Rows are points. The ring and each string are closed loops that go straight from each point to the next, and from the last back to the first. Before rounding, they use only three directions, however many columns there are. How many times does the string pass through the ring? Passing back the other way cancels.
In the rows, zero is written as 128.

Ring:
[[189 119  86  98]
 [178 173 105 115]
 [144 197 111 134]
 [ 92 190 100 152]
 [ 66 151  88 157]
 [ 77  95  85 146]
 [119  68  83 125]
 [174  90  81 101]]
String (6 x 4):
[[187 171  54  89]
 [224 175  98  91]
 [217 139 104  95]
 [196 130  40  76]
 [152 133  73 110]
 [159 136  96 117]]
Times through: 0

Ring, 10 rows:
[[213 134 121 125 145 157 156 120]
 [190 179 118 120 133 155 144 117]
 [150 200 115 110 122 148 126 118]
 [108 197 114  99 114 138 109 124]
 [ 66 157 117  88 112 125  94 134]
 [ 63 111 118  87 119 121  95 140]
 [ 83  77 116  92 128 124 107 140]
 [122  56 115 101 139 131 125 137]
 [170  62 116 114 148 143 144 131]
 [207  98 120 123 149 153 156 124]]
String (19 x 8):
[[141 168  91 109 126 145 130 114]
 [142 161 100 108 127 144 129 118]
 [147 151 134 107 129 143 124 131]
 [145 149 113 108 129 143 128 124]
 [158 171  85 113 129 149 137 110]
 [200 214  81 125 131 162 153  99]
 [214 199 137 125 134 161 148 118]
 [218 193 110 127 137 163 156 109]
 [227 193  94 131 139 166 163 102]
 [227 184 125 129 139 164 157 114]
 [207 166 175 120 137 155 140 136]
 [161 141 156 109 133 144 127 138]
 [162 152 102 113 132 148 137 118]
 [181 187  65 121 132 157 150  98]
 [157 168  75 114 130 149 140 107]
 [175 209  88 118 126 155 141 105]
 [175 227 114 116 123 155 135 112]
 [163 196 160 110 124 148 123 133]
 [149 155 153 107 128 142 121 137]]
Times through: 2
String (15 x 8):
[[211 158  77 127 142 161 162 102]
 [249 151 111 135 149 167 172 110]
 [242 134  87 134 151 166 175 105]
 [194 123  91 122 144 154 155 113]
 [162 123 129 111 136 144 134 130]
 [188 115 148 117 142 149 141 135]
 [235 105 167 127 152 158 158 137]
 [248 110 126 133 155 163 171 120]
 [226 126  70 131 150 162 172 101]
 [194 137  77 123 142 155 157 106]
 [233 156 104 131 146 164 166 109]
 [234 168 128 130 143 164 161 116]
 [218 166 162 124 140 159 148 130]
 [168 143 135 112 134 147 134 129]
 [154 139  91 112 133 146 137 116]]
Times through: 0

Ring, 8 rows:
[[116 166 169 144 139 151 148 128 152]
 [ 96 170 162 129 145 127 141 100 132]
 [ 89 149 164 113 165 116 112  63 114]
 [116 107 178 109 186 127  74  53 109]
 [144  91 185 117 188 137  62  72 115]
 [180  89 193 138 176 157  70 120 135]
 [176 111 191 152 159 175 101 146 157]
 [149 140 183 154 145 175 132 148 165]]
String, 19 rows:
[[165 116 179 135 165 131  85 120 124]
 [141 115 184 133 169 156  96 103 138]
 [140  89 198 133 182 192  87  91 155]
 [201  64 203 139 187 169  49 121 137]
 [213  84 187 136 176 118  46 133 109]
 [175 102 181 129 174 120  65 111 112]
 [147 119 177 128 168 130  88 102 122]
 [117 104 185 117 184 156  84  64 130]
 [ 92  99 181  99 196 139  72  23 111]
 [ 91 122 168  99 185 108  80  33  97]
 [112 140 161 110 168  90  91  68  94]
 [122 134 171 122 165 123 100  87 118]
 [108 127 177 120 171 145 103  74 129]
 [ 79 120 176 104 184 143  95  33 121]
 [ 80 106 173  90 198 116  68   7  94]
 [ 98  88 185  99 202 145  63  21 112]
 [115  70 195 105 207 164  53  30 122]
 [174  61 194 115 201 135  30  73 106]
 [206  89 184 133 176 110  46 126 104]]
Times through: 3
String:
[[160 148 172 148 142 131 120 149 137]
 [116 137 182 139 156 177 130 109 160]
 [ 95 147 181 139 153 189 146 101 169]
 [108 139 178 133 159 164 126  97 149]
 [ 74 181 162 132 141 148 161  96 148]
 [ 92 196 147 127 133  91 150 106 115]
 [124 172 152 126 143  80 119 111 102]
 [115 140 171 124 162 130 110  89 125]
 [ 82 129 176 113 175 154 110  51 133]
 [ 61 126 168  92 189 119  90   9 102]
 [118 123 164 103 180  84  70  54  84]
 [147 120 169 116 173  92  71  86  94]
 [140 119 177 125 170 130  87  94 120]
 [167 103 177 122 177 108  60  98 102]
 [177  62 196 119 199 143  35  80 113]
 [205  94 183 135 173 111  52 131 106]
 [157 114 182 135 167 143  89 114 131]
 [136 100 194 135 176 187  96  96 155]
 [157  95 199 145 172 198  96 119 164]
 [137 105 196 142 169 202 109 110 169]
 [165 112 202 165 153 225 127 158 193]
 [180 146 181 165 134 162 132 182 163]]
Times through: 3
